Every row gives one point. Each table stands for the endless flat space through its points: a line for two points, a plane for three, and so on. Write the one point that lies in both, or say that there is none.
In the rows, zero is written as 128.

First:
[[ 89  90 147 102]
 [119 120 152 122]]
Second, 2 rows:
[[107 112 148 120]
 [104 111 143 123]]
They share: no point

First, 5 rows:
[[ 98 132 118 141 135 118]
 [131 139 120 138 114 160]
 [113 142  97 165 120 158]
 [ 89 129 118 148 143 111]
 [119 154  81 149 103 155]]
Second (2 x 6):
[[122 132 109 142 116 144]
 [106 156 121 130 112 152]]
They share: [118 138 112 139 115 146]

First (5 x 8):
[[111 100 126 134 149 105 128 140]
 [101 100 120 142 139 107 126 142]
 [119 114  90 130  89 145 148 178]
 [125  88 110 134 143 126 147 159]
 [112  94 105 142 122 136 141 165]]
Second:
[[123  97  95 141  97 135 121 152]
 [115  71 113 144  94 117 154 128]
 [ 87 110 137 122 155 132 120 135]
 [107 101 137 136 132  75 122 142]]
They share: no point

First:
[[113 125 151 127 137 116 109 156 106]
 [134 141 172 129 126 138  97 153 103]
 [ 87 102 146 125 153  56 145 139 125]
 [128 109 152 107 136 124  99 155 119]]
Second (5 x 9):
[[100 142 157 109 127 118 133 164 117]
 [105 107 162 118 146 103 108 147 136]
 [ 76 145 182 106 157 106 134 150 123]
 [111  98 153 119 161  83 114 132  98]
 [112 109 151 119 121 113 112 152 127]]
They share: [113 111 151 117 141 102 115 150 118]

First, 2 rows:
[[142 118 137 121 100 120 125 124 140 121 169]
 [152 133 112 106 105  95 130 149 120 146 144]]
Second (4 x 11):
[[151 145 148 127 126 118 137 153 130 160 145]
 [137 149 126 118  96 101 144 136 132 154 163]
 [155 133 126 108 102 111 126 152 132 140 155]
 [155 141 140 117 118 120 127 159 134 152 149]]
They share: no point

First (2 x 12):
[[ 89 103 119 134 142  98 167 158  95 139 114 131]
 [125 115  89 110 106 116 131 122 119 103 126 137]]
Second:
[[ 86 116  91 109 136 121 143 154 114 110 116 130]
 [ 90 128 105 119 128 125 133 142 122 104 124 134]
 [113 116 115 104 142  93 153 134  98 133 110 111]
 [ 83  98  77 118 127 122 149 164 119 110 112 145]]
They share: no point

First (3 x 14):
[[138 128 154 141 117 168 151 108  95 138 151 137 117 125]
 [132 128 161 142 108 154 142 117 105 126 137 148 115 128]
 [162 120 142 129 129 168 171 120  95 114 127 133 133 121]]
Second, 5 rows:
[[157  90 172 127 119 134 172 127 104 121 107 187 118 128]
 [141 111 141 129 127 167 159 150 123 122 105 162 139 112]
 [128 151 164 165 105 145 144 116 113 127 143 112 109 122]
 [147 127 150 130 114 160 147 118  98 107 127 144 125 129]
 [149 126 140 125 125 170 142 123  98 113 115 153 128 120]]
They share: [144 124 155 136 114 154 152 123 105 114 125 146 123 126]

First (6 x 18):
[[134  91 140 147  99  66 158 122 160 164 142 159 106 150 160 110 170 112]
 [137  82 159 148 115  81 137 135 172 167 155 166 121 163 157 120 154 117]
 [136  86 129 133 121  88 128 101 159 149 172 158 134 161 131 119 145 132]
 [120  91 116 119 126 100 120  75 144 146 184 154 146 158 112 124 138 146]
 [159  97 116 137 108  94 120 135 168 140 145 145 104 155 145 112 153 125]
 [146  89 134 155  95  66 154 132 162 162 138 149  94 152 162 100 176 108]]
Second, 2 rows:
[[128 104 106 123 108  87 100 103 136 161 123 133 106 144 116 138 142 133]
 [140 122 112 105  90 117 136 127 160 143 147 163 112 144 152 102 154 133]]
They share: no point

First (2 x 20):
[[113 142 134 153 130 136 143 100 128 108 122 109 103 142 121 125 144 125
  145 136]
 [108 172 124 128 120 141 128 125 138  93 117 124 108 122 111 155 159 120
  160 151]]
Second, 5 rows:
[[126 159 150 113 139 152 158 111 126  98 132  69 100 107 101 152 152 150
  159 178]
 [ 89 130 119 154 106 122 111 116 147 110 114 148  98 149 142 129 155 101
  136 118]
 [108 153 138 152 106 149 140 105 123 104 108 114  97 125 119 143 149 114
  132 142]
 [ 88 131 119 152 117 123 115 116 147 105 120 149 101 151 137 131 165 111
  141 120]
 [115 148 158 136 135 164 152 111 113 107 128  99 102 115 108 145 163 142
  143 162]]
They share: no point

First (6 x 20):
[[152 114 136 126 141  87 114  81 118 117 142 124 139  99 116 149 145 165
  169 148]
 [134 109 113 113 166 128 107 118 117 129 171 125 141 117 135 112 132 144
  130 150]
 [144 103 111 117 160 101  95  91  92  94 167 143 125 152 158 126 156 122
  119 160]
 [127  94 132 152 130 124  97 127  97 128 165 105 173 114 130 121 159 160
  169 129]
 [151 114 113 105 174  93 109  80 102  97 152 145 121 141 147 125 144 130
  119 162]
 [166 140 142 112 173  71 110  43 122  99 138 128 143  89 114 139 123 161
  159 138]]
Second, 4 rows:
[[ 89  53 120 137 119 116 132  81  70 126 152  99 150 138 157 127 121 183
  162 168]
 [138 107 117 132 156 110 116 115 102 110 149 121 154 121 132 120 158 151
  145 148]
 [131  93 128 117 147 108 114 101  88 108 162 119 138 122 147 129 141 153
  144 148]
 [113  69 140 109 135 112 120  81  70 106 168 111 130 130 165 135 121 163
  150 156]]
They share: no point

First (6 x 24):
[[167 138 110 134 190 145 144  54 141 154 116  96 133 111 103 126 140 126
   92 151 174 137 113 115]
 [159 145 100 129 182 142 145  60 146 143 109 103 138 111  95 118 149 124
  101 157 167 144 109 123]
 [132 154 127 138 114 110 131 117 110 155 120 105 136  80 114 111  94 101
  120 133 121 154 145 106]
 [136 136 126 147 153 123 116 100 117 167 124  85 120 109 123 120 107 112
  105 128 149 152 134 115]
 [132 166 127 132 144 101 128 102 128 149 123  81 103  71  90  87 121 122
  144 115 145 178 142 127]
 [165 135 106 133 170 136 155  72 132 145 119 129 158  91  97 122 139 136
   99 157 159 138 119 123]]
Second:
[[130 140 100 136 132 128 114 102 113 147 124 128 143 114 120 140 150 115
  119 139 140 146 112 147]
 [130 132 104 147 171 149  95  80 129 155  96 100 132  83  84 107 127 156
  103 157 145 160 122 115]
 [138 135 123 161 115 124 131 115 120 139 140 121 123 125 136 123 125  90
  107 131 153 122 125 144]
 [122 140  97 131 119 122 127 119 116 150 138 130 133 118 124 152 145 105
  116 122 147 140 119 160]
 [139 131 117 160 162 145 101  82 127 148 102 101 131  93  98  98 121 140
  102 159 146 149 123 112]]
They share: [134 133 113 144 146 123 124 107 118 155 120 111 142 106 116 118 118 119
 107 141 142 152 129 126]
